Every row gives one point. To make a cloud, some directions were put in groups of two or more. Within a group, all points are equally far from the middle, so they leave a hole (a ring in 2 directions, a hollow ball in 3). The other directions are filled evenly. Then the cloud was stretched, turned, moved and blurred a little. How many holes are there, and how many directions does each take, smallest first?

Cloud, 15 rows:
[[-0.36 -0.06]
 [ 0.62 -0.41]
 [-0.42  0.43]
 [ 0.03  0.56]
 [-0.35  0.33]
 [ 0.52  0.05]
 [ 0.16 -0.05]
 [-0.44  0.22]
 [-0.40 -0.07]
 [ 0.04  0.47]
 [-0.01  0.11]
 [-0.45  0.24]
 [-0.25  0.50]
 [ 0.57  0.18]
 [-0.55  0.37]]
Holes: 0

Cloud:
[[ 0.53 -0.36  0.07  0.10]
 [ 0.01 -0.65 -0.28  0.49]
 [ 0.70 -0.16  0.19  0.72]
 [ 0.06  0.07 -0.27 -0.42]
 [-0.25  0.48  0.06 -0.52]
 [ 0.00 -0.23  0.50 -0.14]
 [ 0.17  0.40  0.48 -0.19]
 [-0.17  0.04 -0.23  0.47]
 [-0.47 -0.63  0.17 -0.01]
 [-0.61  0.15  0.01 -0.25]
 [ 0.48  0.45  0.41 -0.14]
 [-0.61 -0.43  0.02 -0.29]
 [ 0.77  0.18  0.17  0.54]
 [ 0.11  0.02  0.55 -0.12]
 [ 0.12  0.20 -0.31 -0.34]
 [ 0.08 -0.05  0.54 -0.11]
 [ 0.34  0.25  0.50 -0.17]
 [-0.03 -0.14  0.56  0.00]
 [ 0.73  0.22  0.15  0.58]
 [ 0.24  0.02  0.23  0.79]
 [-0.35 -0.52  0.25 -0.19]
 [ 0.38 -0.55 -0.17  0.31]
 [ 0.48 -0.36  0.06  0.00]
 [-0.06 -0.28  0.50 -0.09]
 [-0.32 -0.24 -0.32  0.37]
 [ 0.28  0.26 -0.20  0.48]
 [-0.65 -0.32 -0.03 -0.31]
 [ 0.36 -0.66 -0.11  0.55]
 [ 0.07 -0.05 -0.41  0.33]
 [ 0.44  0.43 -0.16  0.21]]
Holes: 2 (2, 2)

Cloud, 46 rows:
[[-0.58  0.16 -0.52  0.31 -0.50  0.14]
 [-0.18 -0.66 -0.57 -0.77 -0.01  0.07]
 [ 0.17  0.44  0.15  0.52 -0.31 -0.10]
 [ 0.04 -0.31 -0.24 -0.06  0.31  0.14]
 [-0.03 -0.61  0.08 -0.71 -0.30 -0.41]
 [ 0.22 -0.37  0.37 -0.11 -0.14 -0.39]
 [-0.46  0.42 -0.72  0.07  0.45 -0.05]
 [ 0.52 -0.37 -0.11 -0.11 -0.09  0.29]
 [-0.52  0.05  0.57  0.08 -0.67 -0.04]
 [ 0.17  0.27  0.52  0.33 -0.01 -0.28]
 [ 0.10  0.44  0.16  0.55  0.21 -0.07]
 [-0.08  0.14  0.14  0.61 -0.54  0.06]
 [ 0.25  0.09  0.23 -0.33 -0.01 -0.56]
 [-0.16 -0.70  0.47 -0.67 -0.07 -0.18]
 [ 0.02  0.28 -0.29 -0.43 -0.13  0.46]
 [-0.36 -0.13 -0.27 -0.16 -0.34  0.24]
 [-0.42 -0.90  0.09 -0.09 -0.50 -0.15]
 [-0.23 -0.08 -0.60 -0.04  0.26 -0.02]
 [-0.22 -0.41 -0.53  0.19 -0.01 -0.14]
 [-0.33  0.06 -0.29  0.27 -0.50  0.19]
 [ 0.03  0.29 -0.47  0.01  0.05 -0.07]
 [ 0.10 -0.47 -0.76 -0.32  0.02  0.20]
 [-0.50  0.14  0.06  0.39 -0.06  0.49]
 [-0.35 -0.59 -0.80 -0.47 -0.35  0.53]
 [ 0.13  0.05  0.54 -0.51  0.21 -0.40]
 [-0.05  0.33 -0.40  0.22  0.17  0.13]
 [ 0.41  0.43  0.26  0.25  0.31  0.40]
 [ 0.38 -0.66  0.24 -0.45 -0.02  0.00]
 [ 0.03  1.00 -0.27  0.92 -0.10  0.10]
 [-0.25  0.36 -0.13  0.46 -0.20 -0.22]
 [-0.43 -0.13 -0.20 -0.37  0.11  0.11]
 [-0.16 -0.70 -0.17  0.61 -0.41  0.12]
 [-0.36 -0.55 -0.02 -0.45 -0.44  0.12]
 [-0.30 -0.47  0.18  0.30 -0.59  0.50]
 [ 0.23  0.02  0.28 -0.11  0.37 -0.43]
 [-0.50 -0.13 -0.17 -0.17 -0.02 -0.24]
 [ 0.30 -0.24  0.30  0.13 -0.50  0.17]
 [-0.02 -0.38 -0.62 -0.36  0.36 -0.10]
 [-0.49 -0.49 -0.26  0.03 -0.01  0.52]
 [ 0.38 -0.37  0.03 -0.60  0.11 -0.34]
 [ 0.30  0.27  0.35  0.02 -0.21 -0.50]
 [-0.48  0.45 -0.54  0.39 -0.02  0.49]
 [-0.30  0.16 -0.05 -0.24 -0.14  0.12]
 [ 0.25  0.49  0.53  0.62 -0.44 -0.28]
 [ 0.36 -0.21 -0.49  0.06 -0.20  0.08]
 [-0.42  0.51 -0.19  0.67 -0.56  0.19]]
Holes: 0

Cloud (77 x 8):
[[ 0.01  0.31  0.22 -0.22  0.35 -0.22 -0.06  0.31]
 [-0.13 -0.25  0.37 -0.45 -0.53  0.08 -0.14 -0.78]
 [ 0.23  0.03 -0.28 -0.76 -0.13  0.01 -0.30 -0.15]
 [-0.30  1.05 -0.12 -0.69 -0.42  0.04  0.52  0.05]
 [-0.29  0.03  0.16  0.33  0.43  0.48  0.30 -0.20]
 [-0.23 -0.14  0.54 -0.24  0.09 -0.11 -0.14 -0.67]
 [ 0.27  0.43  0.08  0.36 -0.27  0.52  0.14  0.08]
 [-0.08 -0.30  0.60 -0.30  0.23 -0.04 -0.13 -0.33]
 [-0.26 -0.35  0.67  0.21 -0.15  0.21  0.11 -0.08]
 [ 0.01  0.05  0.06  0.10 -0.54 -0.45  0.27  0.43]
 [ 0.31  0.34  0.09  0.32 -0.55  0.35  0.03  0.00]
 [ 0.41 -0.26 -0.30 -0.19 -0.71 -0.21 -0.16  0.13]
 [-0.19  0.17 -0.54  0.15  0.11  0.38  0.26  0.36]
 [-0.74  0.63  0.18 -0.17  0.38  0.30 -0.28 -0.07]
 [ 0.44 -0.69 -0.06 -0.15 -0.08 -0.02 -0.25  0.45]
 [-0.25 -0.93  0.02  0.45 -0.39 -0.37 -0.03  0.25]
 [-0.19 -0.36 -0.22  0.42 -0.42  0.02 -0.05  0.42]
 [ 0.05  0.71 -0.43 -0.50  0.25  0.22 -0.19  0.29]
 [-0.50  0.11 -0.02  0.05  0.31 -0.38  0.06  0.12]
 [-0.17 -1.23  0.08  0.52  0.10 -0.04 -0.49  0.03]
 [-0.17 -0.56  0.61 -0.28 -0.17 -0.16 -0.12 -0.65]
 [-0.25 -0.05  0.04  0.17 -0.44 -0.30 -0.23  0.59]
 [-0.66  0.57 -0.02 -0.22 -0.25  0.20  0.45 -0.49]
 [ 0.16  0.13 -0.16 -0.70 -0.65 -0.25 -0.23 -0.21]
 [-0.55  0.67 -0.02 -0.22 -0.21  0.36  0.37 -0.81]
 [-0.28  0.40 -0.52 -0.44  0.16  0.23 -0.43  0.20]
 [ 0.08 -0.18 -0.48  0.03 -0.34  0.15  0.09  0.58]
 [-0.28 -0.73  0.32  0.39  0.02 -0.26 -0.35 -0.48]
 [ 0.46 -0.79 -0.05  0.29 -0.10  0.46  0.27 -0.07]
 [ 0.29  0.10 -0.19 -0.50 -0.14  0.27  0.62 -0.26]
 [ 0.32 -0.81 -0.20  0.08 -0.56 -0.57 -0.10  0.27]
 [-0.33  0.53  0.33  0.47 -0.36  0.30  0.17 -0.17]
 [-0.42 -0.51  0.11  0.40 -0.26 -0.26  0.42  0.06]
 [-0.10 -0.05  0.53 -0.23 -0.28 -0.22 -0.26 -0.62]
 [ 0.02 -0.54 -0.34  0.60  0.09  0.49  0.20 -0.19]
 [ 0.30 -0.68  0.22  0.25 -0.07  0.16 -0.50 -0.02]
 [-0.37 -0.40 -0.14 -0.49 -0.07 -0.57 -0.08 -0.26]
 [-0.09  0.30 -0.57  0.07 -0.08 -0.16 -0.45  0.23]
 [-0.23 -0.29 -0.41 -0.16 -0.44  0.37 -0.21  0.10]
 [-0.66  0.79  0.04 -0.31 -0.21  0.11  0.48  0.07]
 [ 0.05  0.27  0.47 -0.31 -0.66 -0.23  0.13 -0.25]
 [ 0.17 -0.24 -0.33 -0.60 -0.02 -0.40  0.07 -0.47]
 [ 0.28 -0.56  0.40  0.47 -0.11  0.06  0.40  0.07]
 [-0.55  0.13 -0.34 -0.40 -0.04 -0.07 -0.15 -0.67]
 [ 0.25  0.31  0.01  0.22  0.35  0.37 -0.08 -0.03]
 [ 0.10 -0.82 -0.08  0.23 -0.12  0.25 -0.63 -0.37]
 [-0.45 -0.05  0.13 -0.11  0.05  0.47  0.49 -0.44]
 [ 0.17 -0.39  0.18 -0.65 -0.36 -0.28 -0.09 -0.52]
 [ 0.18  0.93 -0.30 -0.60  0.14  0.45  0.02 -0.26]
 [ 0.30  0.25 -0.14 -0.48 -0.43  0.47  0.33 -0.37]
 [-0.26  0.57  0.36 -0.44 -0.46 -0.32  0.16  0.38]
 [-0.32 -1.01  0.01  0.15  0.26 -0.03 -0.37  0.34]
 [ 0.33 -0.19 -0.23 -0.09 -0.11 -0.20  0.42 -0.80]
 [-0.08 -0.33 -0.38 -0.62 -0.60 -0.23 -0.08 -0.08]
 [-0.07  0.60 -0.85 -0.19 -0.17  0.32  0.18  0.07]
 [-0.25 -0.18 -0.75 -0.13  0.10  0.25 -0.04 -0.48]
 [ 0.14 -0.14  0.25  0.25  0.04  0.22 -0.57 -0.06]
 [-0.05 -0.39 -0.46  0.45 -0.06  0.15  0.00 -0.70]
 [-0.29  0.06 -0.19  0.13  0.43  0.58 -0.26 -0.20]
 [-0.08  0.18 -0.79  0.27 -0.21  0.06  0.14  0.00]
 [-0.07 -0.74 -0.23  0.12 -0.04  0.06  0.25  0.62]
 [-0.42  0.31 -0.28 -0.28  0.14  0.58 -0.57 -0.32]
 [ 0.34  0.73 -0.42 -0.16 -0.29  0.07  0.09 -0.52]
 [-0.19  0.38  0.08 -0.71 -0.48 -0.16  0.36  0.11]
 [-0.41  0.60 -0.13 -0.37  0.00  0.43 -0.01 -0.98]
 [ 0.55 -0.48 -0.35  0.12  0.24  0.13 -0.16 -0.17]
 [ 0.01  0.43  0.23 -0.27  0.25 -0.21  0.35 -0.27]
 [-0.13  0.62 -0.41  0.22 -0.03  0.77 -0.11 -0.37]
 [ 0.35 -0.06 -0.32 -0.34 -0.45 -0.15  0.64 -0.45]
 [ 0.48  0.28 -0.45  0.07 -0.06  0.11 -0.07 -0.25]
 [ 0.29 -0.27 -0.57 -0.47 -0.19 -0.20 -0.34 -0.09]
 [-0.40  0.14  0.23 -0.51 -0.24  0.61 -0.45 -0.39]
 [ 0.23  0.15 -0.87 -0.18 -0.04 -0.03  0.07 -0.04]
 [ 0.17 -0.04  0.33 -0.14 -0.06  0.42 -0.46  0.12]
 [-0.50  0.39  0.28 -0.49 -0.50  0.51  0.03 -0.58]
 [-0.11 -0.16 -0.06  0.44  0.27  0.35 -0.43 -0.21]
 [ 0.15  0.08 -0.47 -0.25  0.18  0.20  0.54  0.33]]
Holes: 3 (2, 2, 3)
